Rows are points. Each copy is the shape, with its points in the same order, stretched, turned, moved and blurred by noise. Some copies are also mirrored. Which?

Shape, 8 rows:
[[-32  30  -7]
 [ 12  -6  18]
 [ 24 -21 -23]
 [  7  31   7]
 [  5   5   2]
 [ 22 -10 -14]
 [-21  44  -9]
 [  9  22  16]]
Copy 1:
[[-37  -3  23]
 [ 26  -6   9]
 [ 16  10 -38]
 [-10  13  30]
 [  4   0   9]
 [ 14  11 -21]
 [-42  10  31]
 [  3   4  30]]
Copy 1 is: only turned
Copy 2, 8 rows:
[[  1  27  21]
 [ -3 -20  -3]
 [ 15  -4 -35]
 [ 15  -3  20]
 [  6  -4   1]
 [ 15  -6 -22]
 [ 14  25  30]
 [  8 -11  18]]
Copy 2 is: only turned
Copy 3 (8 x 3):
[[-19  33  43]
 [ -6 -13  -2]
 [ 44  -1 -20]
 [-11 -12  47]
 [ -2  -2  16]
 [ 32  -8  -7]
 [-19  18  60]
 [-21 -21  33]]
Copy 3 is: only turned
Copy 4 (8 x 3):
[[ -2  39 -27]
 [ 14   7  15]
 [ -8 -27  10]
 [ 21  15 -18]
 [  7  12  -2]
 [  0 -17   3]
 [  6  28 -35]
 [ 19  19  -8]]
Copy 4 is: only turned

Shape, 9 rows:
[[ 15 -17  18 -14  10  45]
 [-35   1  20 -23  34   1]
 [ -4 -35  -1 -17   8  -7]
 [-14 -12  -4  18 -15  12]
 [ -9  15 -16  24   4 -13]
 [ 19 -27 -11  24  35  12]
 [-10  22  -1  -5 -11   1]
 [-14  17  38 -30 -11  -5]
 [  4 -16  20  26  -8  34]]
Copy 1:
[[-32  25   6   1 -42  27]
 [-30  -3  28  28  27  25]
 [ -8  -5  33 -32  22  35]
 [ 20   2  15 -17   6 -12]
 [ 35 -16   1   4  10  -4]
 [ 18  -8  30  -9 -30  36]
 [  0   1 -15  12  19 -11]
 [-50  -8  -4   9  18  -6]
 [ -4  11  21 -13 -45 -15]]
Copy 1 is: mirrored
Copy 2:
[[ 36  -6  20 -17 -15 -29]
 [-15  19  54 -28   1  -5]
 [-27 -23   6 -16   1   7]
 [ 18   1   4  20  -8   7]
 [ -6  20  -9   5  -4   3]
 [ -5  -9 -28 -39 -34   4]
 [ 10  14  17  18   9 -20]
 [ 19  11  46   2  44 -24]
 [ 54   0   0  -2 -13  -1]]
Copy 2 is: only turned
Copy 3:
[[ 29 -30  15 -15  14 -40]
 [  6 -58  10   6 -14 -10]
 [ -3 -20  17 -27  -6  -1]
 [ 13   7  15  11  -8   8]
 [-24   8  14  23 -16 -10]
 [  3  14  21 -12 -40 -57]
 [ -3 -23  -1  13  24   3]
 [  7 -60 -21  -5  33  10]
 [ 35   7  -3   6 -19 -16]]
Copy 3 is: mirrored
